Every row gives one point. Each copy is the shape, with its points in the same order, turned, moved and blurred by noise. Is it also mirrored, or only turned?
(in the rows, 128 means zero)

Shape, 5 rows:
[[182 180]
 [171  76]
 [ 80 121]
 [102 196]
 [139 112]]
Copy 1:
[[176 100]
 [ 72  70]
 [ 97 176]
 [169 175]
 [100 113]]
Copy 1 is: only turned
Copy 2 (5 x 2):
[[214 149]
 [140  77]
 [ 94 177]
 [154 214]
 [131 129]]
Copy 2 is: only turned
Copy 3, 5 rows:
[[111  70]
 [161 145]
 [ 76 180]
 [ 49 111]
 [127 141]]
Copy 3 is: mirrored

Shape, 7 rows:
[[189 109 178]
 [116 120  59]
 [ 97  59  55]
 [137  97  55]
 [136 178 125]
 [ 97  95 147]
 [173 160 176]]
Copy 1:
[[165  88 169]
 [125 158  55]
 [ 85 113  33]
 [137 138  39]
 [149 184 143]
 [ 92 121 122]
 [166 137 185]]
Copy 1 is: only turned
Copy 2, 7 rows:
[[151  84 197]
 [121 138  74]
 [114  84  41]
 [ 96 121  81]
 [170 169 145]
 [185  84 109]
 [173 134 198]]
Copy 2 is: mirrored

Shape, 10 rows:
[[ 83 158  72 156]
 [ 82 170 113 138]
 [101 105 132 159]
 [241 124  72 149]
 [102 100 157 128]
 [182 113  96 128]
 [137 133 161 151]
 [ 63 123 164  79]
 [138 122 138 127]
 [127 101 136   7]]
Copy 1, 10 rows:
[[148  58 111 182]
 [154 105 126 176]
 [113 123  93 134]
 [192  56  79  24]
 [109 141 129 128]
 [159  82 109  62]
 [155 150 102 121]
 [102 156 181 166]
 [141 128 115 110]
 [109 122 234  72]]
Copy 1 is: mirrored
Copy 2 (10 x 4):
[[ 79  96  79 169]
 [109  77 107 166]
 [109 145 138 165]
 [135 185  40  57]
 [120 134 167 145]
 [117 157  91  84]
 [157 136 129 141]
 [108  72 195 140]
 [132 134 132 120]
 [ 95  78 193  38]]
Copy 2 is: mirrored

Shape:
[[135  47 156 151 153 106 133 148]
 [ 89 155 141 144 165 150  94 140]
 [203  54 105  64  92 185 125 104]
 [129 132  73 137 113 184 178 106]
 [153  95 102 125  73 214 107  71]
 [137 168 114 171 117 127 123 181]
 [ 80 142 158 106 159  89 148 167]
 [108 186 198 151 170 112 149 127]
 [155  71  85 114  34 159 121  50]
 [159  93 134 118 160  58 123 136]
 [169  49  70  90 158  86  96 101]
 [ 56 124 178 143 178  97 139 170]
 [ 77 153 170 120 141  92 120 185]]
Copy 1, 13 rows:
[[126  75 100 107 167 160 120 182]
 [113 178 155 144 180 163 147 144]
 [119 133  63  44  68 151  83  95]
 [102 120 133 139  96 171 155  59]
 [ 52 156  83  75 112 153 113  61]
 [149 152  96 184 171 140 162 109]
 [144 138 160 169 133 136 152 200]
 [134 151 169 134 174 113 217 170]
 [ 40 113  75  90  87 105  82  64]
 [169  94 129 115 158 105 101 167]
 [152  91 132  84 133 128  29 123]
 [122 128 165 169 173 160 164 219]
 [137 163 136 184 154 133 154 205]]
Copy 1 is: mirrored
Copy 2 (13 x 8):
[[130  58 144  68 143 140 139 153]
 [101 148 100 142 159 132 119 103]
 [249 134 167  30 113 156 108  99]
 [217 147 112 144 107 151 169 107]
 [218 124 175 118  99 196  97  63]
 [135 153 154 162 147 117 143 170]
 [ 84 142 106 105 126  76 158 138]
 [ 86 144 153 140 172  77 186 102]
 [238  95 205 104  55 161  85  84]
 [144  86 129  63 131  61 124 163]
 [209  62 102  50 116  79  59 129]
 [ 45 115  95 114 130 110 161 141]
 [ 53 156 121 115 118  89 150 146]]
Copy 2 is: only turned
Copy 3:
[[144  78 139 164 115  31 122 111]
 [135 130 168 152 167 157  81 101]
 [232  43 108 158 125  99 180 216]
 [161  87  91 162  89 199 126 158]
 [181  77  93 194 153 167 133 230]
 [156 164 150 130  76 120  77 144]
 [104 106 184  96 113 122 136  90]
 [114 173 210 165 124 131 143  93]
 [145  76  72 161 142 125 163 244]
 [162 134 132 113 121  55 150 109]
 [204  75  67 100 148  61 148 131]
 [ 91 112 202 123 114 102  97  72]
 [108 129 213 103 123 112 106 113]]
Copy 3 is: mirrored

Shape, 14 rows:
[[175 123 173  81 121 154 206 143 202]
 [165 124 139 107 120  65 135 142 182]
 [138 107 160 170  86 116 170 171 155]
 [ 79 129 149 166  34 104  80  96 172]
 [113  94 111 161 140 177 107 158  96]
 [116 188  96 106 155 159 119  53 184]
 [130  93  74  89 143  73 158 185 164]
 [116  41 138 123 113  71 143 116 136]
 [ 97  87 113  89 145 145  98 141 146]
 [115 166 157 140 132 136 152 130 173]
 [ 74 124 157 152 121 154 221 149 185]
 [120 118 124  69 153 140 131 119 132]
 [187 141 150 138  67 127 175 107 152]
 [ 37 182 135  78 129 125 143 127 108]]
Copy 1, 14 rows:
[[154  42 169 139 178 158 207 158 114]
 [174  83 162 165 136  96 127 153  87]
 [ 98  73 163 165 106 130 137 176 144]
 [130  98 241 150  74 108  75  93 162]
 [ 91 139 102 134 136 154 101 110 173]
 [206 135 163 116 119 133 182  38 137]
 [160 114 115 111 164  63 130 190 118]
 [ 85  74 152 130 150  57 102 124 103]
 [134 135 147 116 188 112 106 105 150]
 [145 121 180 161 118 143 177 123 136]
 [ 87 102 188 137 129 118 220 154 176]
 [143 128 144 102 178 131 141 100 107]
 [143  36 162 135  86 162 150 133 105]
 [121 201 206  82 130 132 157 116 111]]
Copy 1 is: only turned
Copy 2 (14 x 9):
[[175 173 151  47 171 152 202  50 144]
 [154 157 138  63 145  73 162 127 165]
 [150 105 127  88 101 146 182 109 182]
 [ 88 166  79 138  36  87 158 106 164]
 [123  80  93 154 153 157 138 127 109]
 [132 212 143 183 165  90 141  70 105]
 [162 137  88  76 209  97 126 139 201]
 [126 101  87  58 124  83 108  85 165]
 [101 131  70 111 183 122 140 109 121]
 [121 157 162 134 143 128 181  85 160]
 [131 127 130 120 145 170 183  34 208]
 [117 166 114  92 189 129 118  95 112]
 [186 164 167  86  82 130 159  94 142]
 [ 55 185 134 141 168 161  94 104 173]]
Copy 2 is: mirrored
Copy 3, 14 rows:
[[186 188 170 161 108 201 184 128 165]
 [181 178 156 144 100  88 138 146 173]
 [133 138 191 149  97 136 152 186 120]
 [122  86 157 119   7  82 125 118 114]
 [ 94  81 105 148 149 145 113 158 122]
 [103 164 101 166  85 132 126  31 181]
 [152 179 109 116 157  82 188 171 168]
 [174  87 173 114 140  80 172 139 152]
 [141 102  86 109 128 131 142 130 172]
 [107 166 165 139  87 155 124 120 161]
 [ 79 152 193 115 100 184 200 138 154]
 [158 139 107 118 146 145 134  93 164]
 [168 164 185 184  90 136 142 114  95]
 [ 96 162 121  39 119 142 112  78 133]]
Copy 3 is: only turned

Shape, 14 rows:
[[178 142 104 111 104  42 118 126 149 106 174]
 [159 150 150  47  89  95 111  53 183 148 114]
 [ 71  95 151 160 136 101 133 227 162 159 149]
 [142  90 148 140  92  62 198 170 139 160 122]
 [103 176 179 111 115 178 192 174 137 117 195]
 [124  79  63 200  77 158  66 147 116 131 120]
 [101 131 163 166  71 183 130 123 168  75 133]
 [ 81 249 164 154 105 101 120 162 165 156 153]
 [170  78 210 141 194 186  83  92 176 178  71]
 [ 97 110 165 108 179  47 189 112 186 122 131]
 [132 160 118 186 144  88  97  73 114 159  92]
 [ 42 147 165 201 147 102 101 126  73 132 132]
 [140 198  97  93  91 167 161 163 131 117 108]
 [ 18 179 163 190 163 186 190 103 142 170 146]]
Copy 1:
[[168  65 216 144 122 118 133  83 142 103  87]
 [150  73 138  84  83 199 108  60 174  84 102]
 [193 103  92 136 186  56 150 183 122 114 113]
 [202  85 134 116 118  84 160 107 107 147 166]
 [147 129 144 122 157 194 161 205  74 135 127]
 [ 73 101  93 169 148  57 181  86 148 164  46]
 [145 172 105 133 147 168 173 119 134 166  53]
 [172 111 142  81 105 131 122 196  78  82  28]
 [101 143  84  50 153 122  54 126 235 183 134]
 [223 137 153 139  99 121 102 143 180  88 167]
 [101 136 150  97  56  61 106 108 157 116  74]
 [118 201 123 112 124  45 143 155 110  75  83]
 [121  71 147 105  90 174 205 171 129 137  84]
 [124 201  69 139  79 128 106 231  88 123 110]]
Copy 1 is: mirrored
Copy 2:
[[154 170 141 156  88  99 146 130 178 144  52]
 [ 89 136 184 199  97 162 148  75 162  67 126]
 [189  81 182  67 174 111 194 163 188 150 122]
 [203 147 143 120 179 117 170 104 153  92 105]
 [ 83 147 208  80 208 117 122 167 124 129 110]
 [170  84 106  70  32 160 168 155 101 150 139]
 [ 78 112 155 118 128 125 169 186  86 111 149]
 [156 147 239 173 156 175 124 191 158 179 142]
 [133  25 191 100  76 131  80 131 173  11 167]
 [155  87 151 193 186  69 142 104 188 113 110]
 [198 113 136 177  77 158  80 135 138 137 161]
 [183 112 138 125 123 107 117 187 171 183 233]
 [ 92 148 171 114 164 207 111 139 109 144  93]
 [141  58 219 146 197  96  98 143  81 175 217]]
Copy 2 is: mirrored
